Every row gives one point. Each table stands for the endless flat space through its points: a line for two points, a plane for three, and so on. Write the one point that lies in both, or say that there is none.
In the rows, 128 means zero.

First, 2 rows:
[[139 126 102]
 [139 133 109]]
Second, 2 rows:
[[148 140 104]
 [142 140 112]]
They share: [139 140 116]

First, 3 rows:
[[115 104 154 123 175 143]
 [125 128 113 147 141 119]
 [119 120 128 123 163 135]]
Second (3 x 6):
[[103 112 133 129 157 141]
 [148 130 157 150 127 102]
 [136 118 147 154 143 114]]
They share: [121 112 139 147 153 127]

First:
[[ 79 134 129  94 113 169 118 143 168]
 [111 102 117  94  81 137 138 163 140]]
Second:
[[ 59 118 138 101 100 142 127 130 152]
 [133 113 114  74  88 176 112 177 155]
 [100 118 117  70 113 121 118 148 139]
 [116 120 113  72 101 153 112 166 145]]
They share: no point

First, 3 rows:
[[116 128 144 103 136  87 154 122 145 185 185 104]
 [ 98 147 126 125 122 113 162 116 116 177 162  81]
 [105 146 143 117 138 109 145 120 127 169 164  98]]
Second, 3 rows:
[[ 91 125 138  87 155 117 147 120 149 162 156  87]
 [ 98 131 146  95 148 119 142 122 142 159 150  91]
 [131 150 186 122 116 130 119 133 117 143 117 107]]
They share: [102 153 146 121 142 117 138 120 122 161 156  99]

First, 3 rows:
[[181 152 139 130 142 133 138 121  88 105 166  91 129  86 144 132  82 148]
 [169 128 166 118 154 160 147 121 106 114 163  91 138  71 129 159  61 172]
 [129 143 156 153 179 175 127 131 126 129 123 131 153 106 154 194 106 172]]
Second, 3 rows:
[[139 165 146 139 173 139 119 111  98 129 137 101 153 118 142 168  98 142]
 [167 141 138 155 149 163 139 143 114 105 145 129 129  86 166 156 106 170]
 [158 132 117 134 143 145 133 110 108 132 121 114 156 104 166 177  88 164]]
They share: [153 153 142 147 161 151 129 127 106 117 141 115 141 102 154 162 102 156]

First:
[[155 141 138 151 138 104  90 155 142 103 108 124  91  87  84 122 117 152
  120 107]
 [135 133 138 155 126 112 126 139 150  87  96 108 123 107 116  94  85 168
  128 123]]
Second:
[[139 139 132 166 119 106 113 143 136  93 102 113 112  94  95 115 102 170
  126 100]
 [147 131 140 152 131 112 105 155 150  95  92 123 100  90  97 105 102 158
  118 116]]
They share: no point

First:
[[128 129 141 131 152 139 120  95 140 120  84 158 113 163 145 107  96 113
  125 173  80 114 154 148]
 [126 127 145 135 157 139 123  96 143 113  92 158 107 161 140 108  96 111
  121 166  88 115 148 153]]
Second:
[[119 113 133 126 144 123 140  98 132  87 103 165  81 162 136  98  85 115
  139 142  98 122 126 162]
 [125 134 132 156 168 122 136  73 137 112 110 149  94 135 147 122  76 123
  101 151  91 110 126 158]
 [105 113 162 144 118 114  97 133 166  78 134 163 124 216  81 108  87  73
  150 132  98 172 184 219]
 [133 122 168 132 152 142 112 109 141  92  98 165 106 171 135 106 104 107
  133 155 111 126 158 166]]
They share: no point

First:
[[104 125 133  95 164 131 143 102 146  87 144 129 152 110 159 148 111  80
  135 110 146  83 126 119]
 [ 84 148 118 106 156 111 155 117 128 100 157 117 134 122 124 142  84 102
  144  88 167  89 102 111]
 [ 94 161 122 118 175 125 140 130 122 107 169 116 147 136 125 150  87  97
  128 111 153 113 105 134]
 [ 58 152 123 121 167 109 160 109 128 116 182 128 101 112  74 132  44 119
  149  81 174  95 105  90]]
Second:
[[103 119 125  81 123 149 164  88 111 121 170  82 162 125  96 135  87  71
  175  77 148  74 124 129]
 [ 75 137 109 113 155  95 127 132 147 118 123 125 138 126 135 114  56  84
  127  84 165  88  94 144]
 [111 109 133  73 115 167 173  76  99 128 185  71 170 120  85 140  90  66
  191  74 151  76 134 130]
 [ 82 160  97 108 158  87 137 135 150  84 126 127 134 145 141 128  88  96
  114  94 138  71  89 120]]
They share: no point

First (4 x 24):
[[115 119 154 115  73 150 113 166 140  71 109 125 145  94  95 114 117 176
  133 114 106 132 114 125]
 [150 162 105 122 103 144  93 153 142 105  93  92 141  99 105 157 117 128
  106 132 102  99 134 127]
 [130 122 145 128  73 138 111 163 134  77 109 122 133 109  89 117 121 166
  126 122 108 127 120 125]
 [105 145 136  94 118 183  98 160 169  94  97 114 172  59 115 140 107 160
  139 120 108 116 124 149]]
Second, 4 rows:
[[147 159 137 141  99 165  81 145 143 134 110 117 137 106  70 124 115 142
  147 131 109 100 115 155]
 [142 153 136 139 106 163  88 148 145 125 108 115 142 103  78 131 113 146
  140 136 112 105 120 152]
 [139 148 126 128 108 158  90 152 154 112 103 118 138  98  89 130 119 142
  137 133 113 106 131 156]
 [123 149 126 135 118 156 105 153 156 111  97 115 154  92  89 152 100 147
  133 149 126 119 127 150]]
They share: [134 142 125 126 115 156  97 155 156 103 101 116 143  95  97 137 117 146
 130 138 116 111 136 153]

First:
[[133  73  98 119 121 155 192 158  77 141 117 139 142 117 123 147 109  88
   97 186 156 110 147 188]
 [153  91  80 123  83 121 168 162  77 177 127 137 156 107 151 111 119 108
  159 150 168  78 185 154]
 [153 106  89 102 114 170 159 144  67 166 132 146 155  97 182 133 121 140
  156 132 131  61 163 130]
 [154 117 117 104 134 149 139  77 141 143 207 178 127  83 180 144 163 146
  150 102  57 102 109 128]
 [140  88  92 110 123 176 175 157  59 157 116 137 156 110 164 146 112 124
  127 158 143  76 154 151]]
Second (2 x 24):
[[144  91  98 104  96 120 163 134 106 163 165 155 144  98 156 127 132 104
  131 145 130  92 150 159]
 [137  87  94  96  89 111 161 136 108 169 170 162 152 104 154 128 125  98
  122 147 136  87 153 164]]
They share: no point

First, 4 rows:
[[131 173 118 134 145 107 182 170  91 135  98 128 125 142 118 129 136  98
  114 121  75 154 131  96]
 [139 155 112 116 143  91 182 156  89 143  82 142 115 146 116 111 120  90
  122 109  65 146 115 102]
 [135 130  97 119 142 107 154 137 100 123  86 165 134 172 115  82 136 114
  106  95  88 150  75 117]
 [ 96 172 112 173 157 152 172 203 121  93  98 111 167 115 133 151 160 108
   79 137  70 192 135  87]]
Second (2 x 24):
[[135 168 109 148 140 127 151 169 106 117  95 149 140 165 108 110 157 111
   98 113  88 166 121  95]
 [145 186 111 160 130 121 143 183 116 109  81 159 138 171  92 102 163  95
   84 123  82 170 139  89]]
They share: no point

First, 6 rows:
[[ 94 164 128 100  98 126 128 105 146 127  86 155 152 133 186 102 123  90
  131 111 157  94 126 148]
 [ 92 173 121  89  86 133 123 111 159 128  73 164 156 140 197  97 118  86
  134 113 149  79 130 145]
 [ 84 134 135 105  88  97 132  88  91 119 112 146 156 125 152  96  81 123
  142  78 123 125 101 105]
 [142 121 139 109 138 167 131 113 177  90 131 104 186 134 123 141 140  54
  106 137 137 115 168 135]
 [103 117 153 127 119 119 147  99 111 115 111 140 140 125 144 111 115 116
  126  98 164 111 111 154]
 [112 138 164 113 128 123 150  92  96 107 147 109 156 127 136 136 139  82
  120  97 162 158 136 134]]
Second (3 x 24):
[[100 114 127 134 121 113 127 102 149 122  96 127 150 115 160 125  99 110
  110  93 141  92 122 134]
 [128 151 139 122 116 134 147 102 121  96 134 152 182 140 131  87 100 102
  131 123 158  87 132 155]
 [112 131 139  90 104 146 131 102 137 104 110 148 166 136 135  95 128  86
  143 131 138 123 124 135]]
They share: [108 125 133 116 114 128 131 102 141 112 106 138 160 126 147 109 110 100
 125 111 142 103 124 137]

First (2 x 24):
[[ 92 129 121 105 157 124 130  96 130 114 137 156 134 138 132 167 111 118
  114 132 154  99 100 133]
 [ 76 139 135  97 165 138 122  90 114 122 137 146 136 146 150 177 101 104
   98 116 146 107 100 145]]
Second:
[[112 152 133  85 159 114 127 103 122 139 114 168 126 117  99 157  95 148
  114 124 156  86 114 145]
 [ 87 138 103 118 151 121 150  92 141 116 148 170 144 118 113 169 133 135
  114 138 175  85  89  95]
 [103 117 116 112 153 114 126 101 136 105 136 160 128 142 129 158 113 120
  130 147 154 104 104 136]
 [ 76 124  87 121 147 132 173  87 162 101 164 158 160 119 123 183 149 122
   98 128 176  68  70  73]]
They share: [100 124 114 109 153 117 134  99 138 110 137 161 133 134 123 162 116 125
 122 140 158  95 100 127]

First (4 x 24):
[[144 117 123 111 106  81 148 163  91  98 114 121 108  95 144 143 115 139
  150 105 166 129 128 122]
 [154 143  91 157 134 111 148 141 115  88 102  79  94  53 122 103  95 171
  174 133 160 145 120 158]
 [152 113  85 149 108 111 129 132 104 112 119 103 106  78 145 129  97 157
  160 138 155 139 138 130]
 [145 102 117 108  86  82 139 155  86 107 123 138 111 115 160 161 119 125
  136 106 162 123 138 104]]
Second:
[[151 109 111 137 111 146 165 113  66  83 127 148 106 100 137 123 134 184
  156 148 153 125 121 163]
 [168  79 126 155  89  97 143 152  83  84 115 125 131  76 118 119  69 142
  169 128 147 161 139 114]
 [157 139  69 104  93  69 133 139 112 137 103 105  77  91 179 149 119 114
  139  93 177 116 128 120]
 [101 115  61  95 119  60 113 151  94 115 101 128  54 142 137 159 114 110
  122 140 171  89 183  75]
 [122  75 128 153 117 121 139 150  69  58 127 145 119 118  96 131  93 166
  153 170 139 135 165 106]]
They share: [150 115 101 131 100  97 139 144  98 102 117 117 104  94 149 141 109 141
 148 120 159 131 134 122]
